Every row gives one point. Each copy is the shape, with its points in the same order, stretched, turned, moved and blurred by noise. Say if it was mirrored as well.
In the rows, zero is written as 128.

Shape (7 x 3):
[[136  92  55]
 [123 174 133]
 [ 75 129  41]
 [128 136  77]
 [176 116 155]
 [117  86 105]
 [147  61 190]]
Copy 1 (7 x 3):
[[ 86  56 147]
 [106 163 146]
 [ 38  94 104]
 [ 85 102 153]
 [164 119 170]
 [117  76 117]
 [203  88 120]]
Copy 1 is: mirrored
Copy 2, 7 rows:
[[183  90  59]
 [123 183 109]
 [118 114  11]
 [151 138  66]
 [174 138 152]
 [141  90  98]
 [152  80 192]]
Copy 2 is: only turned

Shape:
[[101 130  77 161 152 183]
 [ 77 135  76 116 134  91]
 [123  81 119  84  50 142]
 [134 102 168 133 136  82]
 [166 222  98  90 166 123]
 [170 107 111 119 173 177]
 [187 169 131 206  81 205]
 [144 112 153 174 122 133]
 [143 224 137 119 166 178]
 [212 149 179 173 122  69]
 [109  93 108 103 172 105]
 [107  92 152  90 110 140]]
Copy 1:
[[132 154  54 136 157 162]
 [111 149  68  88 129  79]
 [134 132 101  76  37 153]
 [154 106 149 131 105  93]
 [171 235 137  86 175 100]
 [198 142 109  99 156 174]
 [178 213 108 201  89 206]
 [158 133 125 166 105 138]
 [136 226 152 118 187 158]
 [206 156 181 188  93  83]
 [155 100 103  82 153 100]
 [124 113 135  82  98 149]]
Copy 1 is: only turned
Copy 2:
[[ 65 141 112 139 101 178]
 [ 60 148 108 112 148  87]
 [159  82  68 110 174 120]
 [119  88 176 112 127  89]
 [137 249 142  83 112 147]
 [116 124 135  74  93 192]
 [174 146 135 214  69 202]
 [120 107 155 155 105 135]
 [128 225 159 129 136 194]
 [175 131 203 147  71  91]
 [ 71 113 139  65 128 109]
 [115  77 117 100 177 127]]
Copy 2 is: mirrored
Copy 3 (12 x 6):
[[112  69 143 141 177 159]
 [118 112 124  92 171  66]
 [116 101 105  90  42 120]
 [128 193  97 135 119 108]
 [185 157 195  67 185 133]
 [146 124 120  95 153 207]
 [184  91 204 188  91 178]
 [128 152 129 176 114 134]
 [143 148 230  96 174 172]
 [207 211 131 179 105 116]
 [108 137  79  96 169 117]
 [ 96 144 117  99  88 133]]
Copy 3 is: mirrored
Copy 4, 12 rows:
[[164 177  87 173 127 122]
 [108 119  88 134 109  65]
 [182 132 162  93  48  94]
 [145  94 185 136 149  83]
 [135  68  65  93 176 149]
 [209 156 126 127 162 123]
 [203 118 133 187 118 210]
 [171 122 172 175 130 125]
 [133 122  94 112 178 200]
 [172  30 196 169 165 127]
 [146 135 129 128 154  57]
 [142 151 175  93 100  88]]
Copy 4 is: mirrored
